Rows are points. Each copy is the shape, with its points in the same order, turned, moved and blurred by noise. Some copies are also mirrored. Which?
In the rows, zero is written as 128.

Shape (6 x 3):
[[ 96 130  95]
 [159  96 159]
 [ 94 173  91]
 [ 29 106 146]
 [169 115 150]
 [ 74  83 131]]
Copy 1, 6 rows:
[[ 88 106 167]
 [142 168 125]
 [116  70 184]
 [ 75 158 238]
 [148 150 111]
 [ 71 162 185]]
Copy 1 is: mirrored
Copy 2 (6 x 3):
[[157 167  98]
 [146  79 143]
 [118 188  91]
 [163 207 180]
 [127  77 120]
 [185 155 156]]
Copy 2 is: mirrored
Copy 3, 6 rows:
[[143 113 150]
 [ 65 101  83]
 [143 154 169]
 [ 92  77 208]
 [ 70 118  83]
 [110  54 165]]
Copy 3 is: mirrored

Shape:
[[173 130  64 140]
 [154  97 139 102]
 [160  69 168 218]
 [162 178 102 125]
 [112 101 153  94]
 [136 109  55 168]
 [127 126 125 176]]
Copy 1, 7 rows:
[[170 132 115  79]
 [ 90 106 129 108]
 [ 80 113   7 118]
 [148 176 136 110]
 [ 87  94 141 150]
 [186 107  83 103]
 [133 133  74 143]]
Copy 1 is: mirrored
Copy 2 (7 x 4):
[[187 140  65 134]
 [145 103 131 101]
 [ 70  65  83 180]
 [206 143 121 159]
 [122 128 160  99]
 [143 169  47 141]
 [122 134 110 174]]
Copy 2 is: only turned
Copy 3 (7 x 4):
[[198 159 171 158]
 [108 138 148 151]
 [145  21 174 182]
 [187 154 150  94]
 [ 93 136 108 150]
 [210 138 152 194]
 [176  91 121 155]]
Copy 3 is: mirrored
Copy 4 (7 x 4):
[[133  71  86  40]
 [145 139 144  69]
 [184  53 177 142]
 [153 111  52  65]
 [131 168 139  97]
 [ 94  51  98  81]
 [142  87 106 125]]
Copy 4 is: only turned

Shape:
[[102 125 130 158  99 119]
 [124 156  45  94 144  60]
 [ 68  92  91 156 119 130]
 [156  84 147 177 113 131]
 [ 63 145  67 100  96  88]
 [ 56  44  76 149 154 100]
 [134 100 123 169  86 179]
 [137  84 159  85 170 111]
 [171  67 159 110 169 141]
 [165 124 122  71 102  92]
 [121 165 103 124 124 184]
 [ 84  39 135 110  62 127]]
Copy 1 (12 x 6):
[[107 138 168 122 157  83]
 [242 149 142 106 175 109]
 [113 176 166  88 177  67]
 [ 82 151 129 155 142 109]
 [185 142 184  87 185  52]
 [124 206 111  68 227  70]
 [ 83 155 147 142 111  63]
 [121 106  46  95 154 116]
 [104 137  42 132 124 108]
 [172 101 106 151 148  86]
 [147 122 165  84  74  86]
 [ 82 131 115 130 197   7]]
Copy 1 is: only turned
Copy 2:
[[137 132  96 152 132 111]
 [ 32 141 165 119 123  91]
 [107 123  69 121 105 141]
 [152  63  97 150 163 108]
 [ 77 180 113 113  91  98]
 [ 66  85  56 126  62 147]
 [171 103  78 109 170 123]
 [138  54 167 135  82 109]
 [154  23 155 122 115 117]
 [122 105 167 107 125  45]
 [147 149 148  88 158 157]
 [158 100  53  99  75  73]]
Copy 2 is: only turned

Shape:
[[ 46 159 164  68 110  89 161 140]
 [153 121  69 132 149 179 141 106]
 [135 144 106 150  85 106 131 123]
 [167 163 129 179 126 181 137 142]
 [185 105 198 105  14 148 170 167]
 [184 127  96 163 141 155 146 120]
 [124  83 106 120  57 184 120 154]
 [ 57 128 155  61 146  84 111 115]
 [ 67 140 180 100 139  77  97 153]
 [153 159  94 138 159 113 138 195]
 [180 133 144 101  69 135 123 156]
 [ 79  95 174 122 137  76 176 123]]
Copy 1:
[[172 155 138  45  65 131 155  84]
 [ 72 118 119 174 141 138 119 116]
 [130 107 138 122 106 132 151 167]
 [137 136 118 190 122  83 100 166]
 [209 154  82 140 101 215 117 216]
 [108 119 130 187 164 125 122 161]
 [138  73  64 132 101 192 105 151]
 [143 133 180  45 106 142 113  68]
 [194 109 163  42 109 109 113  98]
 [111 149  97  95 162  81 132 140]
 [146 150 112 119 119 174 105 187]
 [187 116 160  95 126 147 180  82]]
Copy 1 is: mirrored
Copy 2, 12 rows:
[[ 80 206 155 118 158 133 168 144]
 [146 107  65 139  96 115 106  63]
 [ 91 104  97 159  99 126 130 150]
 [155  93 126 138  55 131  86 122]
 [187  93 152 150  86  90 225 197]
 [158  84  75 156  92 137  95 109]
 [134  92 122 159  92  46 174 102]
 [ 72 165 144 107 204 135 152 106]
 [ 79 149 184 115 187 129 127 143]
 [147 137  97 135 129 100  57 159]
 [150  87 114 114 111  91 163 168]
 [119 157 156 184 178 163 154 128]]
Copy 2 is: mirrored
Copy 3 (12 x 8):
[[116 213 181 102  49 121 102 122]
 [ 84 124  93 144 157 148 175 162]
 [160 173  96 140 125 136 130 162]
 [122 169  82 146 169  85 183 115]
 [212 206  92  35  97  95 215 152]
 [116 128  63 152 144 124 171 148]
 [147 194 113  71 164 168 172 160]
 [120 156 194 110  69 144  89 107]
 [144 173 181 119  87 116  79  79]
 [ 94 151  57 124 132  82 105 131]
 [175 154 111  74 125  97 164 154]
 [139 180 122 120  38 165 129  79]]
Copy 3 is: mirrored
Copy 4:
[[ 63 130  89  56 158 134 191 101]
 [138 144  99 154 129 161  53 134]
 [118 100  82 137  81 130 130 112]
 [118 135 142 187  99 129  87  74]
 [104 143 177  60   7  91 122  91]
 [146 127 127 170  95 165  80 117]
 [ 82 119 115 100  77  91  52 139]
 [ 93 120  93  76 185 121 186 160]
 [ 70 103 124 110 164 107 204 140]
 [ 67 140 121 184 103 186 134 132]
 [108 158 135 119  51 104 129 130]
 [108  69 140  68 147 162 169 118]]
Copy 4 is: only turned
